Each wall is flat, endless, passes through zero and stands at right angles to its row. A trip goes straight from one point to another. List the walls that it crosses, first one first.

Walls:
(1): [37 -7 18]
(2): [-19 -10   9]
Trips:
[ 37 -51 -20] to [-22 -19  22] -> 2, 1
[-30  33  -4] to [13 42  0] -> 2, 1
[ 18 -17  -5] to [-37  28 -54] -> 1
[ 86 -35 -35] to [-18 -32 -10] -> 2, 1
[-22 -22 -22] to [-87 -30  -8] -> none
[40 -1  2] to [20 54 14] -> none
[ 32 -28 -16] to [-42 -43 -32] -> 2, 1
[ 44  37 -49] to [ 34  -1 -58] -> none
[ 64 -27  18] to [ 46 -26 -17] -> none

Walls:
(1): [ 76   9 -51  -7  -5 -29  -2  -8  -7]
(2): [-50 -14 -28 -60  15   4   1 -46 -17]
(3): [ -2 -14  43 -19 -22  31 -31  32 -57]
Trips:
[ 62 -34 -29  46  31 -37 -34 -12 -45] to [ 32   6  27  33  28 -57  31 -91   9] -> none
[-60 -60  -2  76  25  18  16  71  -9] to [-19 -40 -19 -54 -24  -5  12 -39 -35] -> 2, 1
[ -2  52 -21 -38  38 -10 -53  -1  39] to [-21  -6  52  17  18  18  55 -39 -10] -> 1
[-66 -41 -15 -27   6 -50 -37  20 -22] to [ 6 15 17 21 24 37 24 -9  6] -> 3, 2
[ 59  12 -10  16 -39 -11  37  48  10] to [ 22  16  46  11 -16  25  50  52  29] -> 3, 1
[-67  70 -75  33  26   6 -40  15  75] to [ -6  -6  31   1  21  38  -3 -76  35] -> none
[ -8  25 -16  16   8 -24   8  17  11] to [  0  67 -29 -35  20 -13  -3 -11 -14] -> 2
[-76  16  -6  65 -50  -9  28 -22 -26] to [-20  -6   5  -2 -29  23  32  10   5] -> 3
[-28  -8 -35 -27  -7  38  25  -3   4] to [-20  27 -37  -9  66 -57  67  19  31] -> 1
[ -4 -29  -6  72 -12  -3 -11  50 -34] to [ 29  -6  14 -23 -42  27 -21 -14  71] -> 1, 3

Walls:
(1): [-22   1  32 -21 -13  28 -41 -19  47   9  -7 -95  29 -34  40 -29  49 -51
 -34 -94]
(2): [ 55 -30  26  29  -5 -89  -7 -70  25  17   1 -28  38  23   0 -43 -18 -41
  -7   9]
(3): [-26  32 -26 -10   5  15 -43 -16  -1 -13 -49 -20  -6  15  15   0 -30 -72
 -67 -14]
(4): [  6 -16 -60   8   0  19  11 -60  27 -31 -38  39 -67 -43  21  26 -22  35
 -45  11]
Trips:
[ -5   3   8  28  -1  22 -23  29  27 -18  15  20  54  34 -31 -13 -11  -4
 -20 -88] to [  9  13 -24  45  -5  18 -16 -69   0  -4  57 -88 -32   4  -3  -6  -4  27
   1  -4] -> 2, 4, 3
[-35 -50  32  -9  54   4  33  55 -21  24  15 -19  -2  -2   5  66 -25 -30
  -1 -26] to [ 18 -24   9 -24  36   4 -65  55  46  35 -11 -49   1  35   6 -21  11  58
  19  29] -> none
[ 40  54  19  23 -10 -78 -27  38 -40 -20  35   1   2  11  23 -18  23 -41
 -45  24] to [  0  55 -14  50  -2  22   2  -1  26 -15 -19 -51  20   2  18   1   7 -51
 -10 -33] -> 1
[-66   4 -25 -27 -42  23 -29 -26  29  84   4  35  -4  32  12   2 -10  33
 -33 -17] to [  5 -34 -27 -43 -46  53  13   7 -10  23  17  21  18 -37 -36  70 -67 -15
 -41  17] -> 1
[ -5 -19  19 -30  31  41 -17  51  39  -8 -43  51 -11 -20  32  50   1   9
 -14  25] to [ -30   -8   33   14   -5   55   15  -22   23  -66    6   56   54 -103
   11   22   55   25   54   21] -> 3, 1
[  2 -20 -87 -15   5 -49  -3   8   4  11  20  -5  56 -71 -13  10 -63   9
  -7  39] to [   3   31 -108  -41   49   17  -18   22  -19    7   15  -49    9   62
  -19   25  -17  -16   -4   -2] -> 3, 2, 4

Walls:
(1): [ -9  20 -31  23 -32  11 -63 -29 -16 -18 -42  12  -6  -2  16  -9 -29  16
  34 -63 -22  24  22 -13 -37   5  -3 -22 -45  -5 -19 -10 -13 -19 -88  -8
 -22 -24  27  -8  19  10 -31  37   3  33 -16 -58]
(2): [  4   8  -6  -1 -13  19   0 -35  73  20 -30   8  27 -34  51 -32 -27  47
  15  70  43   6  22  41  35  39  44  32   3 -49  -2 -30  49  15 -52  11
 -42  12  22   4  27   8  48  16 -81  40  10 -56]
(3): [-21  -8   3  60 -16 -32 -20  31 -14  14 -21  38   9 -10  29 -12 -16 -16
  43  24  20 -20  15  15  18 -60  24  -4 -23  43  58  48  14  25 -18   0
  28 -37 -10  31  -4 -27  61  42 -22 -65  -4 -17]
(4): [-108  -32  -76    3   49    0   -6    9   26   10   36  -17  -62   28
   17  -13   38    4  -36   -7  -74  -10   18    8   19    5  -12   31
   -6  -57  -27  -22   23  -50  -21   -3   -7  -82    7   16  -33   49
  -16   -5  -15  -42    3   18]
(5): [ 17 -36  55  -2   7  45   2   1  22  -1  29   7  20  40  10  32  33   7
   0 -54 -30 -48  -6   6  16  -2 -21  25  48  14  49 -15 -62 -29  -4 -75
  42  26 -12  11 -31 111  -4 -38  49  45   8 -35]
Trips:
[  3  37  23 -43  52  39  22 -36  24  68 -42 -54 -22  11 -13  13  36  18
  23 -27 -42  18 -11   2 -28 -13  40 -27   5 -20 -66   6 -55  36  -5 -32
  14   4 -25  13 -11  44  -2 -37  81  -8  -5 -19] to [-21  34  14 -42  24 -22 -22  -6  19  12 -30 -48 -56  27 -15  12 -16  54
   4 -21  12  32 -59 -42  24  16  25 -50  55  38   9 -40 -61  13  16 -18
 -13   2  -8  19  -6  37   2  -4   7 -23 -17 -32] -> 4
[-31  37 -54  37 -39  18  48   9   6  21  60  33   5  12  -6 -58  51 -17
  -3  42 -37 -62 -28  14 -44 -15  12  -6 -11 -27  37  28  20  25   4 -10
  61  28  25  10 -40  -8  21  12 109  31 -22 -20] to [ 73   4 -32 -17  66  56 -22 -32  23  -8  35  -3  41  24   4  -3  11 -18
 -39  14   2 -17  34 -59   4  -8  -6  20  -9   4  31   4  -7 -25 -44 -10
   4  -7 -39  -3  25   6  16 -16  -9  56   6  -8] -> 3, 2, 4, 1
[ 20 -33 -34  13  16 -33 -24 -29  15 -13 -47 -21  22  22  -3 -33   8   9
   4 -22   5 -24 -12 -13  -5  90  23  56  11  26  11 -24 -26  60 -10 -21
 -44  26  24  38  29  17  14  29 -14 -36  26 -39] to [-37  29  51 -35 -38  52  -6  48   7 -87 -35   0  17 -16 -74  35  -1 -54
  25 -25  40   0  34 -18 -40 -60  -7 -20   1   2 -31  17  19  11  45 -40
  10   3 -40 -50  -1  43  -7  11  -2 -49  16  37] -> 2, 1
[   1  -28   61   18  -26  -36    8   18    2  -11   21  -36   36   -9
   12   18  -13    9  -34    3   28  -16   40   23   -7  -22  -28    4
   -5  -91   76  -38   22  -48  -10  -26   12  -13 -106   32   63    8
  -34  -80   20  -16  -13  -52] to [-32 -21 -25 -21  20   5 -74 -51 -17  11  -6  -1  89  12 -30  48   5  28
 -11 -20  31 -12   7 -29  77  -4 -11   6  31  -8  -6  10   8  12 -18  30
  49 -42 -74 -28  19  35  22  11  67 -14  35   2] -> 3, 2
[ 16 -17 -56   9  27  -1  29 -49  -2  13 -22  21  28  -2 -48 -47  71 -14
  67 -29  29  49   9 -56  19  -9 -32  23 108  -9 -11   0  79   4 -44 -11
 -14 -88 -44  33  36 -30  43 -29  28 -32  -4  13] to [-13  47 -42   8  10 -28  24  58   4  -8  38 -28  18 -53  20  15 -20 -13
  27  -9 -70  11  21  73 -34  10   1  21  12  16  22  41  38  -1  -4  -8
   4  13   3  57  18 -35  -5 -52  29  18 -14  -2] -> 2
[ -23   41   47   13    4  -30  -13  -36   26   16    1   17   13  -19
  -31  -18   30  -29  -27   16   36   47   20   -3  -61   15  -13   10
   11  -34   27  -31   64  -35  -48    6   45 -121   48  -43  -19   35
    3  -16  -20    1    9   42] to [ 96 -17  48  -4   8   3 -26   4 -15 -18   2 -36 -11   5  14 -60   1   3
  86  -1  -4 -64 -64  -1  21   8  20 -33 -41  13   3  -2 -49 -26 -45  -6
  44   7 -22 -16 -26  28 -27  48  57  18 -32  34] -> 5, 3, 2, 4
[ 63 -50 -15  -9   5   3 -17 -51  74 -26  39  16  43 -19 -19 -56 -32  62
   6  -5  -6   4  39 -22  -5 -28  -6 -49  30   0 -14  -5 -12 -21  -7 -13
  32  17  46   8 -24  35  10 -50  -1 -43  20 -15] to [  4 -11 -14 -37  12 -69   0 -63  27 -40  20  28   3 -38 -22 -29   2  58
  14   0  31   9 -39   7 -87  34  21  17  18 -20 -59  23 -36 -36  31  40
 -36 -14 -16 -68 -46 -59  63 -28   0  -6 -39  52] -> 1, 5
